Rows are points. To make a cloud, some directions were put in groups of two or more. Within a group, all points are equally far from the middle, so they leave a hole (a ring in 2 directions, a hollow ball in 3). The other directions are filled evenly. Then the cloud was stretched, turned, moved and blurred a little. Count the holes, and give their numbers of directions, smallest first.

Cloud (15 x 2):
[[ 53 -26]
 [-29   4]
 [ 60  -3]
 [ -3  28]
 [ 16 -45]
 [-24  11]
 [ 56 -21]
 [ 54  14]
 [ 58 -16]
 [ 41 -37]
 [-22  15]
 [-18  20]
 [-10 -40]
 [ 49  20]
 [ 56 -21]]
Holes: 1 (2)

Cloud (31 x 4):
[[-34   2  10  31]
 [ 12  -2  31   4]
 [ 23 -24  19  26]
 [-41  32 -10  12]
 [-45  38  -8  -4]
 [-14  31  -2  32]
 [-42  30  19  12]
 [-14  13  23  28]
 [-11   4  -1  49]
 [ 22  10 -16   6]
 [-44  40 -10   2]
 [-28 -12   8  41]
 [  2  14  16 -26]
 [  8   3  26  18]
 [  8  25   7 -19]
 [-41  14  16  17]
 [ 18  11   1  15]
 [ 18 -19  27  24]
 [ -7  30  -6  34]
 [-24 -26  -8  30]
 [  2  43  18 -14]
 [ -5   8  35  18]
 [ -8  16  -1  41]
 [-39   1  10  19]
 [-27  17 -33  37]
 [  5 -17  36 -16]
 [ 21 -14 -20  13]
 [-22  60  16   1]
 [-14 -15  -4  -1]
 [-50  12  28 -13]
 [ -2  35   4  20]]
Holes: 1 (2)

Cloud (54 x 6):
[[  8  -3 -24  32  15 -18]
 [  2  24 -17  13  13 -30]
 [ 16 -25  12  16   3 -49]
 [-46  21 -30   0   2  -9]
 [ 20  34 -13  -5  -5  24]
 [-32  22   7 -22  -7 -21]
 [ -7 -10 -19  40  -5   0]
 [-23   8  -5 -28  14  17]
 [-18 -33  -8  33  11 -22]
 [ -2   5  14  37  17   9]
 [ 12  41 -10   1 -16 -20]
 [-10  -8 -11  56 -19  -7]
 [ 10 -31  26  -5   0  -2]
 [ 26  37  16   4  -4 -32]
 [  4  -7  16 -18  36 -15]
 [-11  20  13  17 -17 -30]
 [ -3  22 -12  29  24 -46]
 [ -6 -12 -27  22 -20  -6]
 [ 14  21   5  23   1 -39]
 [-28 -14  -4   8  36   1]
 [  0 -15   6  60   2   0]
 [  7  25   9  11  -8  -6]
 [  7  14 -22   8 -32 -26]
 [-30 -29  -1  21 -10  28]
 [ 35  13  13  18 -17 -33]
 [-13 -26 -17 -30  -9  35]
 [-19 -17  34  26 -30  26]
 [ 13   5 -20 -28  27  31]
 [ -6 -41   6 -39 -12  36]
 [ 22 -39  19 -13  -5 -40]
 [  4  19 -24  13   8  16]
 [-36  30 -12  24   9  48]
 [-35   6  17 -17  16 -31]
 [-30 -22 -24  26  14  34]
 [-10  17  -8  -4  26  31]
 [ 11  20 -37   1 -27  13]
 [-41  26 -10   3  19 -29]
 [  1   6 -19 -11 -18   8]
 [ 22  24 -37   4  -6  -7]
 [-13 -22 -21  -7   7  23]
 [-22 -16 -19  27 -31   4]
 [ 11 -15  10   5 -17  16]
 [-14 -10   4  36  -7  14]
 [-14   0  24  38  -9  34]
 [ 23  20 -27  22  -2  23]
 [ 33 -31   1  34   1   1]
 [  6  28  34  30  16 -22]
 [ 14  -6 -26  23  15  11]
 [  0   6 -27  39 -10 -22]
 [-15  17  14  18  20 -28]
 [-27   1 -23  24 -17  -2]
 [  0 -11  -7  10  16 -46]
 [-17  14  46  -2   8  -5]
 [ 10  -2   4 -10   3  -1]]
Holes: 0
